Each row of a before or after table is a point. One or more steps were done to the points. Then noise was added and the rows were shuffled. The steps act on how far a point lies along the listed directions, d1 being the first. Name the steps. A step turns or swaps two directions, mirrors them in a line or flattens them onto one, adds a multiple of one to another, or multiplies one. Angles are multiples of 10 degrees, from the lower direction toward the higher: turns from -170 to 170, lines from 10 to 170 but not 90. Use the fewest steps. Two steps may share a direction if one is a turn and the other turns, adds or multiplies; they go together, in the order done. Otherwise the lowest direction goes first.

Directions:
(1): [11 42]
(2): [-42  11]
Before, 10 rows:
[[ 32 -49]
 [-32 -36]
 [-25   9]
 [ -2 -23]
 [-24 -46]
 [ 52 -30]
 [-61 -27]
 [-12  -5]
 [  6 -20]
 [ 13 -26]]
After (10 x 2):
[[ 29 -48]
 [-44 -30]
 [  0 -20]
 [-12   7]
 [-14  25]
 [-13 -18]
 [  1 -59]
 [  2 -29]
 [-50 -17]
 [-62  10]]
Steps: turn d1 and d2 by -30 degrees

Directions:
(1): [-28 -41 -21]
(2): [ 45 -30  -1]
(3): [-11 -18  49]
Before (9 x 3):
[[ -3   5  28]
 [  6 -27 -16]
 [ -6 -47  19]
 [-34   6 -19]
 [ 15   7 -25]
 [ 26   9   2]
 [ 32  -7  24]
 [-12  -6 -50]
 [ 23  -8 -17]]
After, 9 rows:
[[ -4 -65 -15]
 [ 37  16  47]
 [  0 -67 -64]
 [ 40 -27   1]
 [-41 -14 -46]
 [ 39 -11 -13]
 [ 47  24  26]
 [-11  39  29]
 [-56 -66   4]]
Steps: multiply d1 by 2.5; turn d2 and d3 by 40 degrees; multiply d2 by 1.6

Directions:
(1): [ -1 -42 -40 -21]
(2): [ 25 -41  26  29]
(3): [ 40  20 -35  25]
Before, 11 rows:
[[-11 -87 -64 -12]
 [ 46  -6 -14  27]
 [-30  45 -25 -58]
 [ 32  -5  -1  31]
 [  3  -6  31  23]
 [  1 -18  14  14]
 [ 39   8  -2  39]
 [ 28  -4  -4  18]
 [  8 -60  -8 -12]
 [ -5  47  -9 -14]
 [ 14 -28  -3  19]]
After, 11 rows:
[[ 35   8 -46  15]
 [ 17 -32  36  22]
 [-23 -17  17 -12]
 [-29  55  80  40]
 [-13 -18  32   7]
 [  4 -29  18   6]
 [ -1 -37  22   7]
 [-23 -37  11 -21]
 [ 59  65 -64   0]
 [ 11 -50  19   9]
 [-28  23  60 -11]]
Steps: multiply d1 by -1; turn d2 and d3 by -70 degrees; multiply d3 by 1.3
